Every row gives one point. The points of each table are mixes of a few directions, plus a little noise. Count the directions of each table, and those that both share. Where both have some left over, give the other angles between the two spaces (their principal angles), to ten degrees, smallest first.
In the rows, zero is written as 128.

First (5 x 3)
[[135 108  75]
 [132 113  81]
 [121 144 116]
 [131 132 224]
 [122 144 145]]
Second (4 x 3)
[[100 194 157]
 [125 132 110]
 [131 117  91]
 [156  69 154]]
Directions: first 2, second 2, shared 2

First (7 x 6)
[[159 158 107 119  63 139]
 [103 218 130  95  63 148]
 [146 101 138 127 137 171]
 [149  87 117 147 148 104]
 [123 112 147 124 152 166]
 [ 93 124 119 147 169  38]
 [125  97 138 137 165 129]]
Second (7 x 6)
[[124  64 170 105 130 156]
 [ 89 109 173 125 154 136]
 [ 84 153 152 174 138  70]
 [151 166  85 107 134 160]
 [142 162  95 103 142 167]
 [142 125 118 110 129 152]
 [164 117 105 172  69  55]]
Directions: first 3, second 3, shared 1; angles 30, 60

First (8 x 8)
[[167  74 201 199 162 115 126 118]
 [123 144 100  48 144 143 117 140]
 [119 125  84 118 160 136 110 119]
 [108 141 168 126  56 125 179 126]
 [147 205 102 160  64 111  82 168]
 [140  80 130 131 198 152 105  92]
 [116 130 127 130 112 135 139 116]
 [103 124 113 112 126 107 166 145]]
Second (8 x 8)
[[126 135 118 112 124 140 122 119]
 [193 103 109 137 111  90 158 112]
 [157 135  87  83 109 147 124  90]
 [ 50 134 192 180 163 127 114 186]
 [ 59 144 165 143 151 149 106 160]
 [188 127  71  77  99 137 134  78]
 [ 70 140 163 147 149 141 111 159]
 [180 106 119 143 116  93 155 120]]
Directions: first 5, second 2, shared 1; angles 90

First (10 x 11)
[[128 128 128 128 128 128 128 128 128 128 128]
 [128 128 128 128 128 128 128 128 128 129 128]
 [128 152 133 147  96 158 143 143 131  64 103]
 [128 112 124 115 149 108 118 118 126 171 145]
 [128 166 137 158  77 176 151 152 133  24  87]
 [128  96 121 103 170  88 108 108 124 214 162]
 [128 149 133 144 101 154 141 141 131  72 106]
 [128 131 129 131 124 132 130 130 128 119 125]
 [128  83 118  93 187  72 101 100 122 249 176]
 [128 135 129 133 119 137 132 132 129 109 121]]
Second (11 x 11)
[[151 151 111 163 102 103 168 158  94 154 116]
 [ 58  74 178 106 143 160  67  90 151 121  58]
 [179 149 109  90 156 152 106 104 131  97 191]
 [202 110 146 150  93 138 143 175 110 159  65]
 [106 136 112 130 134 106 152 136 156 118 178]
 [ 82 146 110 135 135 104 145 120 133 122 163]
 [204 148 116 132 117 137 135 143  93 137 124]
 [ 92 137 125 115 145 134 104  92 116 116 133]
 [147 122 129 114 135 137 123 130 148 117 149]
 [118 117 139 147 112 120 139 144 124 145  92]
 [ 71 119 132 126 137 117 126 116 151 121 138]]
Directions: first 1, second 4, shared 0; angles 80

First (8 x 12)
[[166 159 116 174 208 150 149 100  92 191 146 118]
 [ 55  86 118 158 144 112 150 128 109  96 150 183]
 [129 170 144 128  84 142 122 108 151 156 116  61]
 [206  82 109 125 155 113  98 140 146 148 121 145]
 [104 152 107  68 136 135 144 167 108  26 128 173]
 [101 142 185  67  49 121 117 156 133 103 103 126]
 [135 159 126 151 140 143 136 105 125 161 132  93]
 [128  75 119 153 107 108 108 121 160 144 128 125]]
Second (10 x 12)
[[150 170 131  76 122 147 170 114 105 113  83  89]
 [ 95  72  94 151  78 104  91 134 194  91 143 126]
 [107 219 174  87 110 156 126 155 103 113 139 123]
 [183 115  82 115 129 122  71 162 183  90 145 135]
 [ 92 126 166 123 132 126 165 120  81 142 115 148]
 [155 115 110 191 180 135 152  77 115 203 128  96]
 [121 130 127 183 147 129 109 118 137 171 164 126]
 [161 112 136  75 144 118 119 171 110  90 119 184]
 [ 81  66 147 151 120  98 108 151 128 121 154 195]
 [135 155 115 129 120 145 170  81 126 144  93  57]]
Directions: first 5, second 5, shared 4; angles 90

First (11 x 18)
[[124 115 124 126 128 130 121 100 127 129 121 136 133 135 124 135 133 152]
 [140 145 108 158  97 130 136 198 165 124 144  91 123 142 138 101 129  38]
 [146 191 164 120 151 109 166 249 110 122 154 106 101  82 144 102  97  38]
 [125  97  86 157  87 143 107 100 170 129 122 115 143 172 125 125 151 118]
 [125 126 137 117 140 126 127 111 113 129 124 140 129 121 126 136 126 154]
 [123 122 140 112 145 126 125  97 108 129 121 146 130 118 124 141 127 172]
 [132 151 152 114 150 118 143 159 107 127 134 130 117 102 132 125 114 118]
 [123 124 144 109 150 125 127  97 104 130 121 149 129 115 125 141 125 174]
 [123 118 133 117 139 128 122  94 115 129 120 144 132 126 124 139 130 168]
 [126 115 117 133 119 133 121 109 136 129 125 128 134 140 125 130 135 137]
 [123 102 102 143 104 138 112  94 152 129 121 125 139 157 124 131 145 139]]
Second (10 x 18)
[[142 106 141 112 121  96 174 152 121 146 153 109 151 152 130 119 116 124]
 [150  60  93 100 106 110 123  91 106 139 161 126 137 131 113 164 153 150]
 [142 163 114 149 194 166 143 147 157 126 119 146  93 121 136 104 164 121]
 [115 117 123 116 100 140  81  82 121 127 116 137 126 111 122 149 132 141]
 [124 132 143 132 118 109 145 150 122 126 131 116 142 139 130 122 105 120]
 [142 145 142 125 161 135 169 154 146 145 132 125 122 141 139  98 138 118]
 [101 145 168 117  86 124 106 114 124 133 108 123 145 125 133 122  93 126]
 [135 115  60 157 156 158  75 101 125  93 126 155  91 100 112 166 170 143]
 [131 125 157 111 116 108 161 144 127 147 136 112 148 146 135 111 110 121]
 [101 169 138 160 124 134 101 146 130 100 101 131 124 118 128 125  99 117]]
Directions: first 2, second 4, shared 0; angles 40, 80

First (11 x 20)
[[193 143 136 126 108  83  66 139 171 136 133 132 106 143 124  84 119 169
  131 125]
 [123 128 114 174 123 116 121  70  90 133  91  90  35 120 103  53 144 129
  185 238]
 [123 137 102 163  97 124 140 138 127  99  98 124  50 142 130  65 148 114
  185 144]
 [143 118 123 130  93 134 108 112 132 119  96  82  89 145 112  85 143 117
  151 165]
 [ 92 113  91 116 152 180 144 141 125 154 154 134 199  71 155 202  82 124
  123 114]
 [115 125 116 134 146 157 159 146 127 115 142 153 178 109 163 180 108 117
   89 103]
 [ 94 126 132 123 123 119 130 106  99 144 113 103  74 137  88  87 161 114
  192 153]
 [140 150 160 110 157  81 115 147 142 148 167 178 151 134 122 141 130 158
  114  72]
 [119 103 153  72 132 173 138 136 137 129 143 109 232 133 132 214 121 108
   49  80]
 [ 94 109 117  98 131 180 156 152 131 127 141 123 200 114 145 199 114 101
  100  82]
 [176 158 166 162 148  65 127 123 129 106 134 177  95 154 136  96 145 158
   89 132]]
Second (10 x 20)
[[149 136  86 137 160 106  89 127 172 146 137 171 115  68 128 150 119 111
  127  88]
 [119 106 179 110  82 180 179 131  86  90 116  67 175 198 147 122 121 150
   92 180]
 [130 132 132 114 168 120 103 130 163 144 161 154 109  81 133 111  90 170
  152 113]
 [116 141 122 137 136 102 119 127 120 148 134 142  92 122 109 102 138 132
  177 129]
 [136 135 111 137  97 119 129 158 136 117 116 135 129 154 131 129 148 105
  134  93]
 [120 119  98 153 163 134 105  67 105 166 126 115 109  63 120 130 100 136
  146 214]
 [119 118 177 110  58 159 186 166  93  80 112  82 167 235 141 113 154 131
  105 128]
 [129 139 111 137 107 118 122 155 134 130 130 133 109 138 134 100 126 139
  174 119]
 [174 127  86 126  99 158 102 188 202 102 136 144 164 113 183 142  78 142
  106  72]
 [ 92 127 178 118 210  86 147  27  67 157 117 141 113 109  52 181 209  60
   66 145]]
Directions: first 6, second 5, shared 3; angles 40, 80

First (9 x 24)
[[ 89 115 136 144 156 158 112 136 166 116 144 148 100 137 117 143 156 152
  131 130 134 138 130 112]
 [132  96 116 123 112 135 124 111 142 154 129 133 140 113  90 165 172 142
  141 108 135 143 139 138]
 [139  59  73 105  80 104 119 103 156 143 153 148 151 111  97 176 164 132
  133 117 157 136 146 118]
 [151 176 153 137 142 120 166 168  48 150  92 105 127 148 126 111  66 134
  107 117  88 139  94 158]
 [145 102  94 109  91  96 124 107 141 118 143 131 148 117 140 127 124 109
  128 135 148 116 141 117]
 [135 131 130 104 128 141 105  89 132 140 125 125 141 103 108 155 171 114
  142 126 127 119 138 142]
 [113 143 144 131 145 115 124 127 142  83 140 125 115 141 141  76 125 141
  121 133 111 135 139 139]
 [174 188 182 183 127 141 191 184  62 181  60  77 144 134 166  73  58 113
  135 110 111 131 110 145]
 [ 75 143 121 117 173 141  90 128 162  68 163 159  86 147 165 128 114 114
  112 176 138  98 114  83]]
Second (9 x 24)
[[166  87 106 153  96  99 175 145 115 131 124 114 136 138 141 116  87 133
  109 100 146 159 125 133]
 [139 113 121 125  89  81 134 134 142 126 126 118 126 151 156  96 123 136
  137 124 137 126 149 124]
 [117  98 114 132 183 179 147 141  83 148 126 145  79 145  84 249 112 144
   83 102 134 171  65 128]
 [133  96 125 128 118 100 132 120 148 110 130 116  90 165 167 128 127 133
  121 115 154 140 136 121]
 [118 150 144  96 151 130 113 120  90 145 112 125  98 151 109 175 143 138
  121 123 104 129 108 148]
 [ 93 150 122 132 128 152  97 139 164 131 149 161 163  95 109 109 150 125
  156 166 122  93 143  98]
 [ 98 199 163 113 159 172  73  95 159 108 136 137 164  76 121  79 177 100
  165 173 101  75 155 128]
 [164 100 106 138  85  85 173 156  95 152 116 116 143 144 124 121  87 143
  113 101 129 155 121 141]
 [125 160 150 134 145 155 108 101 155 100 133 122 154  88 140  79 148 101
  146 148 124 104 149 131]]
Directions: first 6, second 5, shared 3; angles 70, 80

First (10 x 32)
[[130 146  78 110 142 167 191  97 104 157 127 164 154 166 135 139 126 133
  164 152 180 191 100 127 106  84 172 179 141  43 139  86]
 [118 107 134 134 110  88  59 120 150 140 135  88 130 127 134  92 100 116
   89 124  96 108 161 119 130 132 112  80 138 150 132 146]
 [164 115 159 158 132 145 126 183 112  96 110 133 107  86 117 168 170 156
  110  85  71 120 111 112 136 177 102 130 119 185 101 146]
 [116 155 162 118 141 138 177 144 132  89 131 153 102 109 115 152 152 123
  169 138 163  84 113 161 149 143 117 150  97 158 127 139]
 [134 128  77 120 130 148 146  97 111 167 127 140 159 164 139 122 113 132
  133 141 147 192 117 112 102  90 163 151 151  54 137  94]
 [141 134 183 143 136 134 143 179 128  76 120 138  92  81 111 164 170 140
  134 103 105  76 116 141 153 179  94 130  99 205 109 157]
 [166 116 144 155 134 153 136 174 106 107 110 140 116  97 120 168 167 157
  115  90  80 139 107 109 128 165 114 139 125 162 104 135]
 [120 107 112 129 111  96  67 105 143 157 134  92 144 144 139  88  93 116
   92 130 106 135 158 113 119 114 127  89 148 118 136 131]
 [104 120 146 123 114  86  77 117 156 128 140  94 122 126 131  93 102 106
  108 135 121  86 161 137 139 130 110  85 126 157 136 149]
 [ 89 152  86  89 130 124 159  64 138 164 147 138 153 180 139  94  87  99
  165 183 210 149 134 150 117  65 167 147 135  46 159  98]]
Second (10 x 32)
[[154 197 180 133 200 192 249 178  80 107 116 206 120 105  93 213 193 152
  199 131 180 126  55 157 134 134 111 211 104 113  98 117]
 [137 122 110 123 114 165 187 141 120  88 118 160 108 117 132 162 162 143
  158 119 136 139 108 133 134 148 154 164 109 141 131 118]
 [126 101 108 124  88 143 155 134 140  73 123 137  94 110 140 141 153 135
  139 114 117 116 132 133 144 160 152 136 103 175 139 130]
 [134 131 118 128 132 143 148 128 120 130 125 140 131 131 128 139 136 134
  137 128 136 145 117 127 124 124 137 144 130 113 127 118]
 [120 133 143 132 139  98  80 120 134 160 136 103 145 137 126 101 101 115
  104 135 121 118 144 124 122 114 108  99 143 117 126 138]
 [127 207 216 142 238  87  73 135 103 234 142 113 190 148  88 110  86 109
  112 157 155 115 115 133 106  70  50 110 168  54  95 141]
 [124 109 109 127 108 117 103 114 139 133 129 112 130 135 138 108 113 123
  112 127 115 134 144 121 125 125 137 110 134 129 136 128]
 [120  72  72 120  58 128 115 108 153  91 125 111 106 130 157 109 125 129
  113 115 100 137 156 115 134 148 171 109 120 160 152 124]
 [115 130 162 130 127  97  91 137 146 121 134 104 119 113 123 113 119 116
  113 127 118  84 147 136 142 141 100  98 121 165 126 152]
 [120  78  62 122  76 110  78  88 148 144 131  95 139 153 160  84  93 122
   92 125 101 165 162 101 114 115 164  97 148 110 152 115]]
Directions: first 3, second 3, shared 2; angles 80
